Each row is a point. The points of each table are mixes of a few directions, plus a little noise. Count the directions of each table, and those that both share. Where both have some left over, give the other angles between the two spaces (their principal angles), to ten degrees, smallest first.
(in the rows, 128 means zero)

First (4 x 3):
[[158 203 215]
 [110  83  76]
 [116  98  93]
 [128 128 128]]
Second:
[[155 183 103]
 [ 78  25 176]
 [141 155 115]
 [138 149 120]]
Directions: first 1, second 1, shared 0; angles 70

First:
[[237 155 134 168  97 131 155 196]
 [ 14 104 124  87  92 129 155 145]
 [ 61 135 162  93 174  98 117  87]
 [ 93 123 105 139 149 129 102 125]
 [170 128  99 157 156 154 121 115]
 [ 66 130 134 113 146 119 139 135]
 [244 141 118 176  81 127 109 179]
 [ 99 111 131 110  94 114  97 115]
 [167 126 144 108 163 152 157  54]]
Second:
[[119 138  98 144 120 106 148  24]
 [140 109 162 103 140 160  97 231]
 [147  75 169  73 155 195  59 201]
 [128 120 124 123 131 133 121  99]
 [128 105 116 112 136 144 108  37]
 [119 173 117 168 108  82 178 165]
 [131 136 143 131 127 127 131 203]
 [130 137 140 132 126 125 134 193]
 [116 173 106 172 107  77 182 120]
 [124 114 104 123 131 130 122   7]]
Directions: first 5, second 2, shared 1; angles 80

First:
[[144 128 123 111 122 115 124 144 133 110 118]
 [131 128 127 124 127 125 127 131 129 124 126]
 [144 129 123 110 123 114 124 145 133 109 118]
 [135 128 126 121 126 122 126 135 130 120 124]
 [156 129 120  97 117 104 120 157 137  95 111]
 [154 130 120 100 119 107 122 155 137  99 111]
 [101 126 136 158 138 151 135 100 119 160 145]
 [146 130 123 108 122 113 123 146 134 108 117]
 [134 128 126 122 126 123 126 134 130 121 124]
 [139 129 124 115 124 119 125 140 132 114 120]
 [ 24 122 159 242 166 215 155  22  93 249 194]]
Second, 9 rows:
[[142 120  85 123 142 135 105 148 118 108 100]
 [121 132 149 130 121 124 140 118 133 138 142]
 [150 112  52 119 152 140  88 162 110  93  80]
 [119 134 157 131 118 124 144 115 135 142 147]
 [ 98 149 229 139  95 113 181  84 151 174 192]
 [128 129 127 128 128 128 128 129 128 127 128]
 [153 111  43 118 156 141  82 166 108  89  74]
 [113 138 177 134 111 121 154 106 140 151 160]
 [127 129 133 128 126 128 131 126 129 131 131]]
Directions: first 1, second 1, shared 0; angles 60

First:
[[119 124 112 142 135 117 121 141 137 140 137 135 126 116 105 104 125 115]
 [122 116 173 124 141 117 135 128 139 118 128 143 134 112 160 129 147 125]
 [128 129 111 140 130 127 132 132 131 138 129 130 133 124 113 114 121 118]
 [ 98 132 153 141 143 121 135 143 143 128 130 148 131 109 137 105 132 117]
 [166  68 140 125 141  95 117 127 114 124 152 121 154  83 122 129 152 111]
 [222 165  62  96  80 172 167  52 145 158  70 110 100 249 156 204 118 165]
 [ 95 123 157 120 136 112  99 145 141 117 141 139 102 118 134 122 142 137]
 [114 139 120 139 130 133 132 137 125 131 128 129 133 122 117 114 117 122]
 [100 134 130 123 127 126 100 144 123 118 140 124 109 125 115 124 125 138]
 [159 131 112 127 118 144 151 109 111 130 115 115 148 140 132 146 120 128]
 [ 85 148 138 132 129 144 118 150  98 106 136 116 135 110 117 120 109 132]]
Second:
[[125 121 124 114 127 119 117 129 137 136 131 130  71  98 104 157  91 167]
 [128 155 132 105 113 117 117 131 113 110 123 111 179 152 155 126 123  84]
 [134 120 125 178 114 148 164 107 131 148 104 144 136 108 110 106 172  98]
 [147 117 123 113 115 105 107 139 128 110 119 126 120 127  98 140  99 143]
 [106 172 140  82 111 114 123 109 125 110 136 111 176 139 186 143 131  78]
 [125 114 132 118 128 129 129 115 129 115 126 131 119 113 118 128 143 154]
 [143 122 120 171 139 116 148 139 163 156 148 156 130 155 134 123 140 102]
 [127  99 133 110 137 131 121 118 124 103 127 130 111 112 108 125 143 183]
 [126  98 130  89 143 120 100 133 125 103 137 124  77 107  98 146 103 214]
 [123 137 119 180 151 168 143 153 113 174 128 125 120 141 134 104 125 111]
 [123 154 128 147 130 140 139 136 120 145 129 122 168 156 162 112 138  75]]
Directions: first 5, second 6, shared 0; angles 30, 40, 50, 60, 80

First:
[[135 165 139 129 132 102 154 131 155 142 117 172 131  94 154 115 178 153
  139 144 104 127 114 119]
 [117 132 109 115 205 112 136 154 106 138  88 134 129  93 132  93 127 145
  140 102 121 152 144 109]
 [124  58 124 120  77 197  91 130  71 103 181  35 124 194  76 167  29  78
  105 134 180 117 173 164]
 [139 121 140 146 115 117 129 101 157 128 135 133 130 145 148 140 163 117
  131 108 130 116  88 125]
 [107 127 112 203  15 144  80 111 173  77 145 170  83 249 119 173  31 190
   85 126 171  77 106  97]
 [143 147 148 130 148 132 190 183 117 152 126 167 124  88 184 111 171 202
  158 153 140  98 150 114]
 [164 124 167  80 118 124 148  79 136 158 168  79 171  70 122 140 233  23
  146 156  87 151 103 186]
 [134 105 129 130 188 135 157 163  99 143 114 119 128 118 162 110 142 157
  150  95 155 118 139 111]
 [107 125  97 171 145 103  91 108 160 103  90 156 107 181 127 126  91 151
  110  67 138 130  89  85]
 [114 136 112 144 135 115 110 124 141 118 108 148 118 144 124 123 107 144
  118 109 126 132 118 109]
 [125 168 130  44 129 126 126 126  95 144 139  99 162  32  60 110 136  49
  125 213  57 191 184 187]]
Second (9 x 24):
[[131 109 132 155  97 130 110  97 152 115 140 122 122 175 133 151 126 116
  119 103 144 111  93 124]
 [137  61 124 144 226 150 162 178  76 144 109  92 123 145 185 110 132 168
  161  46 196 102 139  98]
 [132 123 134 144  81 127 107  89 158 115 146 124 127 164 121 154 130 102
  115 124 127 120  96 135]
 [148  83 144 123 146 146 138 117 111 139 149  77 141 137 144 139 159  90
  142  98 152 119 116 143]
 [158  44 148 108 226 163 174 162  58 162 139  42 148 112 176 117 177 103
  173  64 184 115 143 138]
 [106 205 117 139  27  96  83  86 194  99 128 198 115 138  79 144  94 131
   86 195  70 144 111 131]
 [115 191 126 126  34 104  92  81 184 108 139 172 125 128  79 146 113 106
   94 195  70 146 112 146]
 [ 95 181  94 136 165 107 135 188 121 122  74 203 103 101 129  88  75 225
  123 145 116 137 170  84]
 [130 156 134  77 150 128 151 151  98 149 127 122 147  52 109 105 147 110
  140 180  92 158 171 155]]
Directions: first 5, second 3, shared 3

First (10 x 32):
[[110 125 124 129 135 108 121 104 119 138 120 132 142 119 120 138 146 130
  110 123 106 135 134 125 138 126 128 137 147 143 123 139]
 [114 149 159  99 150 118 140  94 127 129 151 157 150 118 128 138 160 131
  109 136 141 139 122 108 144 116 125 112 166 119 132  85]
 [154  67  38 197  83 126  77 188 142 134  54  46 100 150 125  99  77 148
  162 122  97 100 152 172  86 154 138 189  46 165 110 232]
 [148 137 139  99 142 129 121 123 173 119 142 123 152 141 147 101 150 169
  142 168 198 118 122 112 110 120 131 128 128 105 132  59]
 [151 132 133 134 113 162 142 168 128 114 139 125  98 139 135 121  92 111
  153 123 143 121 120 137 117 134 128 112  98 109 135 130]
 [156 149 158 112 123 172 156 164 136 107 162 142 103 140 143 119 100 112
  156 134 173 123 110 126 119 127 126  94 109  90 142  88]
 [122 147 156 116 133 141 152 124 110 123 152 156 119 121 126 143 125 103
  122 116 123 138 119 122 143 124 124 102 144 116 135 115]
 [111 106  97 160 116 110 113 125 104 142  96 113 122 120 112 141 120 117
  115 104  70 131 142 144 134 136 129 150 123 160 118 195]
 [114 121 118 129 135 104 114 104 129 138 115 124 147 122 122 131 150 142
  113 131 115 131 136 125 133 126 129 144 143 144 122 135]
 [101 148 158 105 150 111 142  85 111 135 148 163 148 111 121 150 161 119
   98 123 115 145 124 110 154 117 123 112 175 129 131 104]]
Second:
[[150  95  81 198  74 171 131 213  89 122  94  92  51 140 116 133  35  73
  162  78  62 115 135 178 113 156 130 135  50 144 125 249]
 [103 139 144 114 145 108 133  90 115 137 136 151 147 113 120 146 158 125
  102 123 111 142 129 115 148 120 125 123 166 135 127 117]
 [127 124 120 119 137 109 111 110 150 132 120 118 152 130 132 117 152 157
  124 147 147 125 133 121 122 124 130 144 136 132 124 109]
 [133 130 131 124 128 132 130 132 133 125 132 128 127 131 131 124 126 130
  133 132 139 126 126 126 125 128 128 125 125 122 130 118]
 [142 137 139 113 132 139 132 135 147 119 141 130 131 136 139 116 130 139
  140 144 165 123 122 121 119 125 128 119 124 110 133  92]
 [105 140 147 105 151 104 130  83 126 136 139 151 157 115 124 140 168 137
  101 135 127 140 128 109 146 117 125 124 170 132 128  99]
 [140 100  86 162 105 129 106 159 132 131  94  91 111 138 127 116 100 134
  145 122 110 115 139 150 109 141 133 155  88 145 120 180]
 [123 159 173  88 152 132 151 101 134 122 167 165 146 122 135 133 155 129
  118 141 163 138 114 103 141 114 124  99 164 103 138  60]]
Directions: first 3, second 3, shared 3
